Each row is a point. Each copy is the shape, with its points in the same order, turned, moved and blurred by noise. Say if it was mirrored as well.
In the rows, zero is written as 128.

Shape:
[[162 129 108]
 [156 147 171]
 [164 163 122]
 [ 80 113  79]
 [125  93 113]
 [112 116 136]]
Copy 1:
[[135 154 105]
 [ 93 151 154]
 [144 161 134]
 [155  78  62]
 [107 123  75]
 [107 109 104]]
Copy 1 is: mirrored
Copy 2 (6 x 3):
[[144 121 161]
 [155 183 134]
 [133 152 174]
 [ 86  78 115]
 [137  98 114]
 [125 131 110]]
Copy 2 is: mirrored
Copy 3:
[[143 154 122]
 [159  88 117]
 [156 135  92]
 [ 56 161 122]
 [104 145 153]
 [101 114 133]]
Copy 3 is: mirrored
Copy 4 (6 x 3):
[[182 141 146]
 [136 174 111]
 [161 169 156]
 [131  68 168]
 [154  96 125]
 [125 116 130]]
Copy 4 is: mirrored

Shape (9 x 4):
[[106 166  98 155]
 [104  84  78 141]
 [136 121 154 111]
 [101 111 163 125]
 [133 101 112 123]
 [142 126 151 132]
 [164 153 170 162]
 [142 101 109 186]
 [107  96 120 182]]
Copy 1:
[[109 125  81 137]
 [160 137 105 200]
 [147 140 161 126]
 [126 106 165 149]
 [160 145 138 154]
 [152 124 147 120]
 [157 100 129  77]
 [185 106  94 155]
 [166  91 108 173]]
Copy 1 is: mirrored
Copy 2 (9 x 4):
[[137 152  96 139]
 [ 72  95 104 142]
 [131 114 175 108]
 [101 143 173 114]
 [109  86 136 126]
 [141 121 164 130]
 [173 138 176 161]
 [111 105 125 186]
 [ 86 131 138 174]]
Copy 2 is: only turned
Copy 3, 9 rows:
[[ 95 188 105 121]
 [ 88 124 105 178]
 [134 131 164 117]
 [118 147 183 141]
 [122 118 126 142]
 [149 148 150 123]
 [182 184 144 114]
 [145 160 100 176]
 [121 164 126 188]]
Copy 3 is: only turned

Shape:
[[122 103 135  98 130  64]
 [ 68 143 144 178 114 118]
 [127 145 156 150 145 125]
 [134 129 141 156 125 147]
 [145 127 113 112 148  87]
 [ 87 142 157 102 103 196]
 [139 104 110 109 120  80]
 [103 113 101  73 120 177]
 [136 146 116 100 115  87]
 [ 96 151 147 180 163 136]]
Copy 1:
[[121 106 115 136 177  86]
 [ 74 114 185 171 138 150]
 [132 136 160 140 149 159]
 [130 129 149 150 118 162]
 [127 149 107 133 164 112]
 [101 100 174  84  78 159]
 [122 126 102 146 151  90]
 [ 91 116 106  77  87 136]
 [122 149 133 127 145  86]
 [100 140 167 154 157 192]]
Copy 1 is: only turned
Copy 2, 10 rows:
[[119 122 112 105 131  61]
 [102 165  65 167 139 151]
 [146 139  96 129 151 151]
 [135 135 128 140 132 164]
 [125 127 137 117 156  87]
 [104 194 116  89 107 187]
 [111 127 141 118 125  72]
 [ 70 164 157  66 128 153]
 [130 164 148 108 134  88]
 [117 145  86 151 175 172]]
Copy 2 is: mirrored

Shape:
[[149 150 166 117 140 156]
 [ 95 110 127 158 136 116]
 [151 135 176 112 137 161]
 [ 86  80 119  94 139 120]
 [108 112 130 131 134  51]
 [113  82 106 125 101  61]
 [152 183 140  89 109 136]
 [ 92  86 127 104 133 116]
 [102  93 106 129 101  90]
 [134 164 138 119 169 140]
 [174 140 127 112 160 174]
 [138 171 143 116 131 178]]
Copy 1:
[[142 162 161 154 118 148]
 [ 93 112 131 126 130 102]
 [146 150 170 151 108 157]
 [106 107 144  62 118 127]
 [114 117 139 100  94  54]
 [113  91 104  86  75  75]
 [153 199 134 131  92 133]
 [104 110 144  79 111 123]
 [102 108 103  95  92  97]
 [146 169 159 132 150 118]
 [181 153 142 143 147 162]
 [136 186 140 150 133 162]]
Copy 1 is: only turned
Copy 2, 12 rows:
[[118 154 162 118 150 173]
 [110 112 115 170 125 130]
 [110 141 174 114 147 179]
 [ 80  86 122 113 130 107]
 [138 103 118 157 167  79]
 [148  65 118 139 134  81]
 [150 176 155  86 135 141]
 [ 90  90 127 122 131 111]
 [139  81 117 139 115 101]
 [111 168 121 120 161 161]
 [124 140 127  92 155 203]
 [120 174 145 105 124 180]]
Copy 2 is: only turned
Copy 3 (12 x 6):
[[166 121 155 123 164 173]
 [100 146 143 148 131 120]
 [167 100 169 120 153 168]
 [ 91 112 138  91 127 108]
 [130 184 161 113 111  83]
 [126 144 143 104  81  72]
 [183 144 123  90 132 182]
 [ 99 120 141  90 126 111]
 [118 138 131 120  85 102]
 [156 153 133 122 181 160]
 [185 101 118 119 178 156]
 [162 120 121 127 160 192]]
Copy 3 is: only turned

Shape (13 x 8):
[[142 137 130 111  86 120 110 125]
 [147  77 122 122 152 103 131 117]
 [145 108 154 140 125 105 155 162]
 [135 144 144 151 133 137 147 139]
 [147 119 155  86 139 146 105 104]
 [  7 142 134 109  75 137 131 128]
 [109 125 130 155 144 139 120 125]
 [127 145 144 125 142 149 179 116]
 [129 140 148  95  77 151 116 101]
 [154 147 133  65 113 106 145 171]
 [106 135 144  69 153  83 104 106]
 [145 126  45 142 124 122 108 105]
 [119 107 136 128 106 138 136 165]]
Copy 1 (13 x 8):
[[140 141 144 107  80 129 136 118]
 [120 147 117 145 143  86 107 113]
 [165 137 131 149 116 111 106 168]
 [120 129 139 135 128 151 126 160]
 [121  92 164  98 121 109 103 107]
 [ 58 132 213 168  49 118 184 150]
 [ 86 122 136 137 126 140 121 134]
 [127 107 165 132 154 123 152 158]
 [138 102 159  95  75 132 153 104]
 [164 152 171  82 102  94 115 165]
 [124 156 209 122 119  99 101  90]
 [ 85 179 102  99 128 136 156 103]
 [120 126 136 144  86 109 123 164]]
Copy 1 is: only turned
Copy 2, 13 rows:
[[138 121 143 125 101 126 100 106]
 [162 136  95 147 142 108 139 150]
 [123 113 120 139 100 104 171 135]
 [102 126 133 146 113 148 154 125]
 [153 133 135 115 118 154 103 169]
 [ 36 138 119  53 146 106  86  95]
 [ 94 134 105 150 133 143 125 133]
 [111 137 147 117 141 161 168 131]
 [136 121 144  87 105 156  92 111]
 [142 105 192 119 112  89 133 142]
 [136 182 148 112 131  97  92 167]
 [148 124 123 186 174 129  90  85]
 [106  89 119 122 116 113 135 128]]
Copy 2 is: mirrored

Shape (15 x 9):
[[117 115 137 144 165 151 100 121  81]
 [ 78 158 117  81 126  77 154 178 160]
 [137 137 101 173 152 160 110  97  78]
 [131 138  84 110  89 104 161  89 138]
 [152 127 152 153 117 141 122 109 128]
 [110 163 101 118 102 132 154 126 152]
 [115 168 118 109  92  83 145 164 100]
 [ 86 164 100  98 107  85 202 162 142]
 [ 96 117 141 149 112 135 123  87  86]
 [163  96 159 112 162 161 125 151  64]
 [140 143 122 105 133 115 126  66 112]
 [126  89 140 105 122 145 142 152  99]
 [102 176 111  68  76 105 148 157 151]
 [153  98 104 160 125 112 101  92 114]
 [140 136 149 153 140 120 144 102 106]]
Copy 1, 15 rows:
[[144 124 158 124 160 151 133 119  90]
 [ 90 137 122 100  83  57 116 186 155]
 [135 129 131 117 181 162 108  78 106]
 [125 135  83 131 103  72 145  79 140]
 [151 100 131 146 130 153 151 101 146]
 [103 134 105 114 112  93 144 108 165]
 [150 156 116  80  98  90 113 142 155]
 [107 146  77  78 104  57 147 159 156]
 [144 108 136  95 117 144 147  87  92]
 [185 153 169 147 179 142 167 153 106]
 [153 110 142 134 140  83 135  79 125]
 [157 162 131 134 124 126 171 152 103]
 [109 163 127  96  65  70 145 130 173]
 [160 111 107 169 123 150 113  87 108]
 [159  93 118 112 152 125 140 116 129]]
Copy 1 is: mirrored
Copy 2, 15 rows:
[[114 118 129 194 176 124 104 110 104]
 [130 171 187  86  97 106  94  81 148]
 [104 111  80 179 166 119 128 108  86]
 [138 105 112  85  95 140 121  91  93]
 [123 110 128 153 150 162 157 122 121]
 [104 135 123  90 113 140 118  89 127]
 [106 163 166 131  73 132 118  89  97]
 [131 165 162  81  83 116 118  41 130]
 [104  77 137 167 144 143 114  86  97]
 [152 157 129 224 168 172 103  99 113]
 [139 102 131 118 152 146 117 112  62]
 [144 131 139 178 129 165  91  85 138]
 [105 163 158  76  72 154  96  99 126]
 [147  77 104 165 129 121 136 138 102]
 [134 118 135 154 159 138 154  94  96]]
Copy 2 is: mirrored
Copy 3, 15 rows:
[[101 145 105 122 158 168  91 135  86]
 [122 146 192  80 105  86 161 119 129]
 [101 153  85 165 173 167 105 125 118]
 [146 129 114 143 127 111 177  73 135]
 [165 128 112 147 127 170 112 134 107]
 [133 149 141 128 115 131 184 115 146]
 [153 181 165 119 128  87 143 114 105]
 [136 145 180 108 130  71 200 128 126]
 [121 139 118 157 144 169 138 105  66]
 [151 146  79  84 157 137  95 169  78]
 [145 133 108 117 159 156 140  69 116]
 [141 137 101  99 121 123 135 150  75]
 [153 180 162  95  93  99 185 103 132]
 [137 111  91 164 131 141  88  86 115]
 [157 121 123 140 165 154 126 126 108]]
Copy 3 is: only turned
Copy 4, 15 rows:
[[ 98 120 184 135 155 157 120 123 110]
 [ 98 134  61 124 107 109 135 145 183]
 [130 127 191 171 172 130 127 118  87]
 [157  80 109 164 114  76 144 127 120]
 [148 130 182 133 103 123 132 113 115]
 [130 129 119 167 109  85 151 140 145]
 [123 137  86 105 125 100 152 156 113]
 [117 122  55 140 126  89 183 132 166]
 [105  99 161 151 114 141 143 115  80]
 [114 106 211  79 164 152 147 144 131]
 [119  84 154 136 127  83 111 105 105]
 [120  93 160 108 126 149 159 155 145]
 [114 128  82 129  87  69 148 175 155]
 [168  97 161 149 132 143 102 115  93]
 [132 124 163 124 131 119 143  86 108]]
Copy 4 is: mirrored

Shape:
[[139 113  81 143 109 112 154 145  98]
 [191  79 119 106  85 129 176 126  98]
 [146 135 146 127 103 136 103 163 100]
 [131 113 111 115 101 139 116 118 108]
 [120 172 171 179 109 130 127 130 163]
 [155 114  91 128 101 145 152 136 161]
 [111 135 150 190 102 152  86 101 151]
 [131 169 121 148  69 184 153 125 139]
 [149 106 108 108  70 118 143 143 129]
 [122 210 168 162 146 153  85  88 159]
 [ 86 154 169 131 127 134  90 123 158]
 [199  88  97 103  98 123 106 174 108]
 [153  86 121 119 127 161 144 165 111]]
Copy 1, 13 rows:
[[126  90 181 155 128 106 135 111 111]
 [170  89 180 166 109  62 150 141 165]
 [150 169 165 150 120 134 141 105 138]
 [154 121 144 150 144 131 136 124 139]
 [ 69 179 106 137 133 113 163 119 130]
 [145 106 122 151 121  89 166 133 102]
 [105 168 102 128 187 118 148 100 136]
 [113 148 134 180 156 118 189 162 115]
 [155  96 145 169 109 113 167 112 138]
 [ 77 207  69 138 156 136 106 153 128]
 [109 169  88 107 137 165 144 115 140]
 [205 124 166 169  96  90 126  90 116]
 [173 130 179 120 118  99 155 132 116]]
Copy 1 is: mirrored
Copy 2:
[[124 179 136 104 126 145 125 123 123]
 [159 191  94 106 131 112 120  85 167]
 [153 135 148 152 136 126 161 140 162]
 [137 147 116 136 157 158 135 116 148]
 [100  72 144 143 134  88 152 144 103]
 [148 131 117  80 114 134 113 100 121]
 [ 97  80 135 151 157 129 179 114  93]
 [113  94 157  88 158 102 107 107 141]
 [153 161 137 123 111 138 118  92 143]
 [115  51 133 159 183  89 150 179  90]
 [105  62 130 168 132 143 140 159 127]
 [200 180 130 125 123 150 162 105 147]
 [154 146 100 107 118 152 157 131 189]]
Copy 2 is: mirrored
